Every row gives one point. Examples show where two turns around zero, p and q, send a point. Where does a point land after both, in the order given? Backwards means that the second turn is done in reverse. Each puzzle has new turns, and all numbers are rounded.

Turn p:
[ 0.39  0.01 -0.31] -> [ 0.48  0.03 -0.13]
[-0.01  0.09  0.40] -> [-0.18 -0.29  0.22]
[-0.56  0.25  0.19] -> [-0.49  0.22  0.35]
[-0.01  0.10  0.09] -> [-0.03 -0.04  0.13]
[ 0.00 -0.25 -0.08] -> [-0.03  0.00 -0.26]
[ 0.20 -0.20 -0.27] -> [ 0.25  0.06 -0.30]
Turn q:
[-0.21  0.09 -0.24] -> [-0.30  0.10 -0.08]
[ 0.22 -0.14  0.29] -> [ 0.34 -0.16  0.11]
[ 0.25 -0.19 -0.44] -> [ 0.00 -0.10 -0.53]
[0.01 0.00 0.28] -> [ 0.15 -0.04  0.23]
[-0.48 -0.10  0.20] -> [-0.31 -0.18  0.39]
[ 0.21  0.33 -0.08] -> [ 0.14  0.36 -0.11]
Where do these land?
p, then q: [-0.22 -0.19 -0.32] -> [-0.20  0.36 -0.13]
p, then q: [0.03 0.32 0.21] -> [ 0.19 -0.16  0.29]
q, then p: [-0.18 -0.34 -0.08] -> [-0.23  0.06 -0.31]
p, then q: [0.38 0.21 0.18] -> [ 0.36 -0.31  0.00]

Turn p:
[-0.37  0.03  0.03  0.24  0.06  0.14] -> [-0.17  0.02 -0.08  0.28 -0.33 -0.04]
[-0.22 -0.16 -0.12  0.00 -0.25  0.12] -> [ 0.13 -0.20 -0.02  0.14 -0.15 -0.25]
[ 0.39  0.21  0.24 -0.70  0.12 -0.14] -> [-0.15 -0.01 -0.02 -0.79  0.36  0.03]
[-0.14  0.27 -0.04  0.15 -0.27  0.15] -> [-0.06 -0.14  0.31  0.08 -0.29 -0.03]
[ 0.07 -0.04  0.10  0.24 -0.17  0.11] -> [ 0.01 -0.20  0.10  0.20 -0.01  0.15]
[ 0.08 -0.25 -0.17  0.16  0.29 -0.58] -> [ 0.09  0.51 -0.10  0.25  0.44 -0.08]
[-0.14 -0.04 -0.36  0.38  0.03  0.27] -> [ 0.29  0.09  0.01  0.34 -0.39  0.09]
[ 0.33 -0.03  0.32 -0.46  0.19 -0.06] -> [-0.14 -0.07 -0.21 -0.50  0.36  0.14]
Turn q:
[ 0.08 -0.25  0.01 -0.16 -0.26  0.21] -> [-0.01  0.15 -0.32 -0.25  0.03  0.15]
[ 0.10  0.25  0.36 -0.35  0.07  0.13] -> [-0.19  0.09  0.11  0.17  0.20  0.47]
[ 0.15  0.02  0.28 -0.04 -0.17 -0.04] -> [-0.23 -0.07  0.05 -0.18  0.09  0.19]
[-0.20 -0.31 -0.38  0.55  0.02 -0.42] -> [ 0.11 -0.30 -0.04 -0.11 -0.23 -0.77]
[-0.19  0.31  0.14 -0.19 -0.12  0.21] -> [-0.14  0.21  0.07  0.16 -0.21  0.33]
[ 0.25  0.16  0.28 -0.04 -0.06  0.51] -> [ 0.15  0.00  0.05 -0.15  0.00  0.62]
[ 0.04  0.04 -0.46  0.09  0.16 -0.34] -> [ 0.17  0.11  0.19  0.07  0.09 -0.52]
[-0.23 -0.22 -0.23  0.14  0.37 -0.26] -> [ 0.14 -0.20 -0.10  0.30  0.03 -0.47]
Where do these land?
q, then p: [-0.11 -0.19 -0.66  0.06 -0.32 -0.16] -> [-0.07  0.28  0.52 -0.27  0.31 -0.30]
q, then p: [ 0.32 -0.06  0.15  0.00  0.40  0.18] -> [ 0.18  0.03 -0.34 -0.02  0.06  0.41]
q, then p backwards: [-0.07 -0.10  0.10 -0.29 -0.25 -0.17] -> [-0.15  0.06  0.25 -0.08  0.26 -0.18]
p, then q backwards: [-0.40  0.00  0.14  0.12  0.12 -0.11] -> [-0.36 -0.01  0.01 -0.19 -0.08 -0.21]
q, then p backwards: [ 0.26 -0.15  0.14  0.09 -0.22 -0.11] -> [ 0.13  0.11  0.19 -0.33 -0.02  0.00]
q, then p backwards: [-0.25  0.68  0.09  0.01  0.45  0.05] -> [ 0.01  0.18 -0.14  0.77 -0.32 -0.01]
p, then q: [ 0.25 -0.18  0.04  0.01 -0.17  0.31] -> [ 0.22 -0.04 -0.28 -0.22  0.20  0.05]
